Each point is reached from the start by the listed moves, each made once or not at all, plus a little noise. Say if it took an odd or an even number of moves. Then give how often each move was made.

Moves:
(1): [ 67   6 -16  40 -24]
(2): [-40  34 -31  27 -43]
Start: [-19   6  66   9  21]
Points:
[-58  43  35  35 -29] -> odd (0, 1)
[47 12 48 53 -8] -> odd (1, 0)
[-19  14  65  16  24] -> even (0, 0)

Moves:
(1): [ 42   8  17 -12   5 -16   8  -4  -7   8]
(2): [ -3  31  -8 -35 -40 -24 -11  -1   5 -31]
(3): [  3  -9  31  22 -23  21 -11   0  20 -24]
(4): [  1  29 -35  54 -14  -3  31  16  34  -7]
(5): [-16  43  12 -13  39 -31 -19  32  -7 -15]
(6): [ 16  18   4  -6 -12  34  28  13 -15  -8]
(7): [ -7 -25  24  -1  32 -32  43 -19   6 -27]
(8): [ -7 -32   4 -42 -10  -4  32  50  25  27]
(9): [ 12 -14 -10 -21  14  24 -14 -18  33 -24]
Start: [ 12  16  -9 -22  26  -1  20   1 -11   6]
Points:
[ 24  96 -20 -70   7 -77  61  94  41 -12] -> odd (1, 1, 0, 1, 1, 0, 0, 1, 0)
[ -9  19  34 -54  33 -10  24  86  28  -6] -> odd (0, 0, 1, 0, 1, 0, 0, 1, 0)
[ 25  63  -3 -63  68  24  15  28   4 -39] -> odd (0, 0, 0, 0, 1, 1, 0, 0, 1)
[ 55 -14  -9 -48  54 -37 121  25  77 -16] -> odd (1, 0, 0, 1, 0, 0, 1, 1, 1)

Moves:
(1): [ 28   1   6  -3  -7 -15  13   9   2  14   5   4 -10   6  -2   7  -4  -3
  -8  -9  12   7   4]
(2): [  1  66  19   2  -6  -5  13  -8  22  -5  16  19  26   5  16  14  17 -19
 -17   1  18 -11   4]
(3): [  7 -14  35 -14 -12  -5  -4 -26   2   1   3  17  -4 -16 -14  17  -7   3
 -15 -11 -18   0  -5]
(4): [ -3 -20   8  51  -3  -1  -1   5 -43  -6   8  15   5  28  39 -11  -7   4
 -26 -23   7  -7  -9]
(5): [ -4 -11   2   2  33 -14   8  -7  16  -7   6   5 -11   3 -19   6 -21  -1
  12 -14  -3   7  -3]
(6): [ 24  -9 -16   7   7  34   2 -17 -14  11 -12  -6  -1  -9  -3 -10   5 -22
  19   4  -5  -5  -9]
(7): [-18 -12   0   8   4 -22  19  -3 -26 -12  -5 -22 -21 -14   1 -28  -4 -13
  -5  -4 -12  -5   3]
(8): [  6  -1  13  -1 -10   9  13  21  -8  -9  -9   5  21  15 -16  -3  14  -1
  -2   2  10  12  -1]
(9): [  9   8  19  14   8  24  12   3  31   0  -8 -17 -20  -1  10 -11 -14   5
  -2   0   4  -2  -4]
(10): [-22   3   2   8   2  16   8   1 -32  21  -6  -6  -5 -26 -15  11 -13 -14
  10  15   4   7 -11]
(11): [ -6 -11   3  10   9   1  -4  15   0  -6  41   1   4 -12 -11  -7  -2  15
   6   4   6   0  -1]
(12): [ -4 -16  -8   5   6   1   8  -4   5  -2  -4  27  -9 -11  14  -9   9   6
 -15   7  19   3  22]
(13): [  7 -40  -3 -22 -10  -7   2  -8  -4   6  -9   8  39  -4  27 -11   0   7
   6  -3  16  26 -10]
(14): [-16 -13  -7  -9 -12  -3  -3 -25  -3  17  10 -17   6  26 -12 -24   6  -7
 -26  25  -1  -5  18]
(15): [ -4 -15  35   4  11  -7  -3  -6 -19   7  -5   3  -5   5  12  23  16  -7
   3  18   7 -10  23]
(16): [-15 -10  -7 -14 -18   6  26 -13 -11   0  14  -9  10 -14  -9  29   3  13
  18  -8 -20   4 -10]
(17): [ 14 -10 -19  11 -10  -5  -2 -17  27  24 -10  -6   4  -9  -2   0  23  -3
 -12  20  -9  -2 -18]
(18): [ 11  30  30  11  15   1 -18 -34 -19   4 -27 -10   2  -7  -9   9  13  38
   3  -4 -14   0  17]
(19): [-16  11  12   4 -20  -9   2   1   9   0   9  20   4   5   1   2   6  13
  26   0  10  -5   7]
(20): [ 16   5 -14  25  -8  -5 -12 -32 -18 -29  -8  10 -12 -16 -22  33 -14 -16
   7  31  10  -6  30]
Start: [  6 -10  -2 -19   5   3   8  -1 -31  13   1   5  18   1 -14 -32  14   2
 -65 -14  19   1  -1]
Points:
[ -11   12   11  113   14    2   61 -115 -116    8   19   39   15  -72
  -34   15   32   -2  -37   15   29  -21   30] -> odd (0, 1, 0, 1, 1, 1, 1, 0, 0, 1, 1, 1, 0, 0, 0, 1, 1, 1, 1, 1)
[  39   48   -3  -14  -31  -20   30  -46   21   58   30   15   48   31
   -7  -33   56  -28 -121   33   40   -9    1] -> even (1, 1, 0, 0, 0, 0, 0, 0, 0, 0, 0, 0, 0, 1, 0, 0, 1, 0, 0, 0)
[ 43  50 106   7  39  49  52 -67 -55  68 -29  -8  17  22 -56 -10  31 -38
 -77  28  56   2  39] -> even (1, 1, 0, 0, 1, 1, 0, 1, 1, 1, 0, 0, 0, 1, 1, 0, 0, 1, 0, 0)

Moves:
(1): [ 19  -1  12   4   3   4   7  -2  -6  -7   1   1   3  23  -9  -2   8   0
 -18  12   0 -12  -5   2  20   2   1]
(2): [  3  26  -9   5  14  -3  -6  -7   6  12  19   1  -4 -12   3  12   9  -6
   6 -16  -5  45   3  20  26  -9   8]
(3): [-37  10  12  23  18   5  24   3  23 -10  19  -2  -8   3 -19   0  13   7
 -10 -18  12  -5   8  -9  -9 -18   1]
(4): [ -4 -11 -19  22  17   8  17  16  19   2 -22   7  -6   2  10   4   9   3
  19  -3   6   7 -26  -2  11  -4   6]
(5): [ -7 -14   7  -1  25 -10 -16  -1  -2 -10  -4 -10   8   7  -1  -9   8 -10
 -13 -14 -24  10  11  -9  11  23 -12]
(6): [-17  16  -4 -12  -5  38  -5  19  -4  -3  11  17   6   9   3 -20   1   6
  15 -14  22 -19  -3   7  23 -12  -2]
(7): [  0   3 -10 -19  11   3   0  -3 -14 -16   4  -9  12 -21  18  33  -9  12
 -11  -2  -6   0  -2   0  -2   3 -39]
(8): [ -5   4  15  -9 -22   6   8  26  12  22  30  13 -19 -11 -30   6   4  -1
  -9   0 -14   1  -4 -23   4  47   8]
(9): [ 22  -9   6 -15  20  -2  13   7  11 -11  10 -14   7   2   1  -8   2  11
   7 -16  -6 -26 -11  18 -11  18   5]
(10): [  5   7   1  18  -1   7  22   0  -8  42  -3  -1   8 -14  18  19  14 -13
   6  14   3 -17  11  32  18 -11  -3]
(11): [ -7 -34   6  11  -5   5  -2 -29 -23  -7  23  -3  13   7 -13 -11   9  15
   0  48  -9  14   2  16  -7   3  35]
(12): [ -3  -3 -27  -7   0   1   7  -1  24 -15   0  21  10 -11  -2  10  -9  -9
  -4   2   3 -13  14   3  19 -14   4]
(13): [  0 -12  11  17  -5  -7   9  17   3  -8  -5   3  43  -8   1  16  -9  -4
  -1   2   9 -14  -5  16  -3   5  -2]
(14): [-19  -1 -13 -24 -16 -14  -7 -15  -7   9 -12  16 -11  25   6  29  18  12
  -7 -33  -1 -11  -8   5 -17   5   3]
(15): [  4 -24  31   6   4 -16 -16 -12   7  -6  22  18 -35 -11   9  16   7   4
  18  -6   2  -1  -1 -15   8   1  -5]
(16): [ 14 -21   6  -3  -9  18 -26 -12  -6  -1  -2 -10 -17   2 -20  14 -18 -22
   7 -12  -9 -11 -10 -10  -2 -10  -2]
(17): [  6   9  -9  -3  -5  20   3  -1  -4 -23 -16  -9  18 -12   4   3  28 -26
   5  -4   8  -6 -22  -3  11   5   9]
(18): [  7   5   2  -5   5  -6 -18   3  -7   6 -10   8 -10 -17 -13   8  10  15
 -12   3   1  -4  -7   0  -9   9   0]
(19): [ -2   6  -6 -18  14 -24  15   1  -6   2 -16 -23  -5  10 -26   8   3  -9
  23  -2   7   7   5  13   5   7  12]
(20): [ 11  12   9  -6   5  19 -13  -5  30   2 -23 -18  -8  12 -11   7  -8   1
  22  14  26  -2  -2   0   2   6  -9]
(21): [  2  -5 -11   1  23   3 -10  -3   1   9   8  -9  11   7  -8   5  10  -1
 -11  -2  32  -5  14 -29  10   4  -5]
(22): [ 19 -13  10 -12  -2   9  18  -8  11   9  -5   3   0 -13 -22  -7   8  -1
  -6   6  18  15   0   3  -7  -3   0]
(23): [ 12  -6  -8  22 -16  11  19  19 -20 -13 -14  -6   2  12  -9  18  18  -6
  16   4  -4  11  24  14 -15  12 -14]
(24): [ -5  -9 -16  -8   4  12  12   0   1 -27   4  -8 -28 -15   4  -8 -12 -12
 -31  -5  18   6   0  25   2  14  -7]
Start: [ -9 -14  48 -28  30 -31  -9 -23 -14 -18 -11  14  18  45  48  11  -1 -10
   5 -12   5 -10  24   1  -6 -35 -27]
Points:
[  5 -39  86 -17  77 -33 101  39  55 -19  -2   2  34  54 -47  28  35  -6
  10 -30  36 -35 -18  17   5  17   4] -> even (1, 0, 1, 1, 0, 0, 0, 1, 1, 0, 0, 0, 1, 0, 0, 0, 0, 0, 1, 0, 0, 1, 0, 0)
[ -2 -61  86 -54  74  44  46  12   7 -94  31 -25  16  -1 -65  74  72  -1
  17  -3 121 -38  19  37  -5  66 -38] -> even (0, 0, 1, 0, 0, 1, 1, 1, 1, 0, 1, 0, 1, 0, 1, 0, 1, 1, 1, 1, 1, 1, 1, 1)
[ 28 -86  55 -57 109   4 -47 -48  -5 -18 -25  -8 -31  88 -45  76  86   1
  88 -55  62  18  13  35  21  16  -6] -> odd (0, 1, 0, 1, 1, 1, 0, 0, 1, 0, 1, 0, 0, 1, 1, 1, 0, 1, 1, 1, 1, 1, 1, 0)
[ 32 -69  70 -11  93  16  28  -6  12 -74 -29 -20  57  49  -5  38  84 -31
 116 -12  55  31  -1  80  47  16   5] -> odd (0, 1, 0, 1, 1, 1, 0, 0, 1, 0, 1, 0, 1, 0, 1, 0, 1, 0, 1, 1, 0, 1, 1, 0)
[ 14 -26  19 -57 119  13  30 -25 -37 -15 -17 -17  64  -8  30  44  91 -13
  44 -14  18  14 -14  98  65  -6  -9] -> even (0, 1, 0, 1, 1, 1, 1, 0, 1, 1, 1, 0, 0, 0, 0, 0, 1, 1, 1, 0, 0, 1, 0, 0)
[ 44 -83  55 -73  96 -13   0 -66  -5 -14  62 -21  24 -26 -22 100  65 -69
  23 -14   1   1  35  19  78  30 -10] -> even (0, 1, 0, 0, 1, 0, 1, 1, 1, 1, 1, 1, 0, 0, 1, 1, 1, 0, 1, 0, 1, 1, 0, 0)
[-13 -51  15 -46  94  -9  11   4 -17   6 -12 -36 -20  13  13  83  10 -64
 -16 -40  16 -12  24  -2  50  41 -68] -> odd (0, 0, 0, 1, 1, 0, 1, 1, 0, 1, 0, 0, 0, 0, 0, 1, 0, 0, 1, 0, 1, 0, 0, 1)
[ 28 -32  33 -40  78 -33   0 -17  -8 -14 -49  -3  30 -13  -3  99   2 -22
  29 -35  23  33 -17  40  15 -36 -46] -> even (0, 1, 0, 1, 0, 0, 1, 0, 0, 0, 0, 0, 1, 0, 0, 1, 0, 1, 1, 0, 0, 1, 0, 0)
